Each row of a before or after table is a point. The points were changed in one or more steps. Then noise was added and the rows were shuffled. The steps act on columns, c1 being the first. Write out the steps. A step turns or swaps two columns, mirrors them in a line or flattens them onto one, adds a multiple of one to another, or multiplies or shifts one. Angles are multiples of 10 degrees, from the lower column toward the higher: turns from -170 to 170, lines from 10 to 170 but not 90. Use the fewest steps. Two steps may share a column if one is a turn and the other turns, adds or multiplies; they go together, in the order done. Otherwise the lowest column goes first.
In the rows, zero is written as 128.

Before (13 x 2):
[[111  78]
 [126  89]
 [ 43 177]
 [ 87  87]
 [114  85]
 [108  86]
 [ 70 172]
 [135 107]
 [107  77]
 [187  88]
 [ 90  63]
 [154 139]
 [ 57 121]]
After:
[[105  56]
 [114   0]
 [ 99 113]
 [103  24]
 [120  20]
 [125  19]
 [149  34]
 [126  36]
 [129  18]
 [129  49]
 [122  27]
 [ 93 113]
 [138  81]]
Steps: multiply c1 by 0.4; shift c2 by -60

Before, 12 rows:
[[129 151   7]
 [ 73 142 107]
 [131 125 109]
 [128 110 105]
 [153 120 185]
 [156 106 122]
 [144  95 125]
 [131 146 178]
 [ 95 124  78]
 [155  87 177]
 [145  94  81]
 [151 144 105]]
After (12 x 3):
[[103  80 120]
 [139 124  96]
 [130 109 127]
 [125 104 110]
 [ 86 103 142]
 [141  80 100]
 [143 186 118]
 [142 106 145]
 [148 175  86]
 [133   6 150]
 [148 128 104]
 [130 180 147]]
Steps: multiply c1 by 0.7; swap c2 and c3

Before, 10 rows:
[[102 151 116 129]
 [187 160  79 158]
 [173  61 110 145]
 [ 93 107 115  97]
 [102  90 182  86]
 [158 116 119  80]
 [149 121 124 109]
 [ 61  49 112 200]
 [ 69 111 165  92]
 [167  93 130  95]]
After (10 x 4):
[[165 125 185  20]
 [101 176 119 151]
 [109 146 112 135]
 [110 174 100 123]
 [ 49  86 125 128]
 [182 184 100 123]
 [198 165 140 137]
 [142 169 163 134]
 [141 113 155 146]
 [ 85 156 117  63]]
Steps: turn c1 and c3 by -140 degrees; turn c2 and c4 by 130 degrees

Before:
[[174  75 112  98 160 118]
 [157  99 145  20 173  71]
 [142 145 132  76 184  83]
 [106  52 100  66 152 111]
 [148 100 119  75 168 110]
 [ 79 136 150  61 156 128]
 [ 93 192  52 127 125 134]
 [128 125 121 133 111  77]
 [139 127 125  93 147 108]
 [138 130 152 101 200  73]
 [106 106  26 135 104 138]
 [141 120 113 162  75 134]]
After (12 x 6):
[[114  70  95  54  93 117]
 [ 45 103 142 133  97  68]
 [ 56  29 140  94 129  67]
 [149 126  81 194  98 129]
 [ 71  97 115  73 140 112]
 [ 53  76 132 147 109  82]
 [166 127  53 109 117 141]
 [172 166 118 124 165 137]
 [131 131 115 120 134  81]
 [ 76  77 119 100 127 108]
 [100  95 121 125 134 106]
 [138  56 145 138  71 131]]
Steps: turn c1 and c5 by 120 degrees; add 0.3 times c6 to c1; swap c2 and c4; multiply c3 by 0.7

Before, 12 rows:
[[127 140 159 108 132 163 115 171 185]
 [144 104  82 147 176 212  93 118 149]
 [149 163 154  97 130  64  98  98  77]
 [192 142 159  80  95  80 142  82 152]
 [169 148 166 159 125 171  98 143 115]
 [118 126 124 134 165 151 188 168 111]
 [ 97  57 108 106 148 126 187 146  85]
 [ 67  53 149  99 171 113 140 164  83]
 [136 133 103 172 128 125  78 157 148]
 [ 47  64  95 144 249 140 205 118  84]
 [154 110 169 187 143 140  91 144 149]
 [109 142 139 172 103 191 107 119 159]]
After:
[[142 120  90 236 144 117 113 155 154]
 [119 150  96 222 187 165 119 108 122]
 [146  67 174 156 131 106 152  98 132]
 [ 97 174 159 145  66 114 117 149 175]
 [144 157 120 209 170 139 117 169 168]
 [119 115 133 197 219  94 114 144  77]
 [159 144 124 223 123 128 108 136  97]
 [166 137 146 180 157  97 150 118 132]
 [120  74 182 194 161  11 160  47 120]
 [172 149  63 156 164 130 124 127 127]
 [ 82 152  90 131  75 152 135 193 144]
 [166  65 158 149 124  82 135  68 169]]
Steps: swap c1 and c8; shift c2 by 10; turn c3 and c9 by 120 degrees; shift c4 by 50; turn c5 and c6 by -80 degrees; multiply c7 by 0.4

Before (11 x 11):
[[120 139 157 121 200 148 172 113 170 132 127]
 [126 136  99 115 178 143  60  81  93 129 165]
 [130  85 147  95 139 166  60 190 171  66 110]
 [151 129 133 227 186 161  62 185 118 143 108]
 [134 129  84 188 124 111 135 113 148  83  65]
 [136 200 164 110 126 174 156 125 191 126  88]
 [156 187  96 154 137 141 139 193 113 139 191]
 [101  81 158 111 114 203 196 140 116 133 173]
 [ 89  90  82 189 192 127  94 115 203 139 139]
 [188 180 142 119 131 127 118  93 161 115 145]
 [ 81 107  94 159 196 167 100 138 223  53 195]]
After:
[[138 141 135 179 119 144 130 124 149  53 135]
 [116 175 125 112 165 116 101 121  92 160 145]
 [117 147 128 126 195 108 147 133 172 132 124]
 [ 89 178 125 121 114 175 125 165 160 136 148]
 [ 88 100 127 118 121  60 157  88 117 172 145]
 [154 127 137 179 192 100 114  89 203 144 125]
 [100  87 133 147 150 141 132 208 113 187 149]
 [ 97  53 121 100 161 105 103 108 172  82 173]
 [ 88 156 126 118 118 103 139 195 192  91 110]
 [ 87  76 146 225 202 124 102 150 118 118 106]
 [129 112 134 152 201  67 117 111 223 150 226]]
Steps: turn c1 and c6 by 130 degrees; turn c2 and c8 by 70 degrees; add -0.3 times c2 to c5; flatten c3 and c4 onto the line at 80 degrees; multiply c7 by 0.4; turn c10 and c11 by -60 degrees

Before, 12 rows:
[[113 123  96 113 120 140  83 102 127  82 139  80]
 [162 121 158 175 117  80 112 139 121 107 119 147]
 [139 183  81 130 118 147 123  91 115  87 111 116]
 [119 159 125 117 105 123 122  97 171  90 143  94]
 [110 122 134 150 200 130 142  97 147 147 103 138]
 [ 83 184 127 152 185 104 110  59 121 161 118 143]
 [142 112 172 162 113 122  74 151 150 145 117 189]
 [117 157 140 156 200 136 123 121 141 143 161 118]
 [ 93 156  89 157 203 107 129  92 152 206 133 132]
 [135 151 153 133 144  82  98 164 141 110 103 160]
 [141 127 182 150 113 115 101 162 122 152  94 133]
 [108 136 153 178 108 109 114 169 132  94 110 147]]
After:
[[120 106 106 158 247  91 145 126 152 156 126 159]
 [191 175 120 165 108 176 148 124 148 134  90 134]
 [ 95 108 128 116  95 124 151 132 174 119 161 121]
 [118  97 144 134 111  78 177 127 109 111 114 115]
 [134 125 125 155 245 136 116 131 149 134  93 150]
 [ 78 167 136 113 115  99 149 128 130 109 159 128]
 [114 115 139 153 248 141 153 132 145 136 163 136]
 [134 155 114 150 103 184 138 127 121 133  87 117]
 [121 102 100 155 223 130 183 127 125 143 104 180]
 [152 146  75 168 113 157 138 131 120 121 107 104]
 [146 131 104 168  98 160 137 120 132 118  98 150]
 [157 146  75 130 152 151 164 128 138 115  84 132]]
Steps: add -0.5 times c12 to c11; turn c1 and c12 by -70 degrees; turn c2 and c7 by 130 degrees; swap c3 and c6; multiply c5 by 1.6; multiply c8 by 0; multiply c10 by 0.4

Before, 10 rows:
[[108 135 141 125  88 132 138 129 115 137 123 129 125 130]
 [148 126 136 176 158 122 133 129 163 142 153   7 133 121]
 [139 111  76 117 114 122 125 113 131 121 129 143 117 110]
 [146 117 116 117 144 128 133 142 140 153 156 149 127 116]
 [139 118  78 120 157 157 132 104 118  82 108 147 188 194]
 [154 105 149 161  81 158 130 136 134 138 124 128 124 139]
 [159 126 155 122 148 119 138 120 180 135 146 137 116 120]
 [117 111 140 126 150 129  64 114 133 142 135 138 123 130]
 [151 126 131 128 116 121 130 126 110 129 115 132 144 109]
 [151 129 138 111 152 139  95 131 135 112 148 108 124 150]]
After, 10 rows:
[[158 169 157 121 146 139 133 118 120 141 148 134 111 119]
 [152 167 132 128 118 132 125 127  49 133 112 132 151 108]
 [138 152  74 116 113 143 128 109  71 122 131 132 113 111]
 [152 145 151 159  79 124 126 147  75 138 123  99 124 139]
 [149 166 136 176 157   9 125 148 105 142 153 156 134 124]
 [153 168 139 110 149 108 109 126  79  98 149 122 123 150]
 [149 156 115 116 146 149 122 138  81 150 152 128 128 113]
 [120 152 139 128 151 139  61 114  74 107 137 121 120 131]
 [107 176 141 125  89 129 130 129  55 139 119 121 123 130]
 [139 157  80 121 158 139 155 104  58  88 109  96 206 194]]
Steps: shift c2 by 40; add 0.3 times c4 to c8; turn c6 and c12 by -100 degrees; turn c7 and c10 by 30 degrees; shift c9 by -60; multiply c13 by 1.3
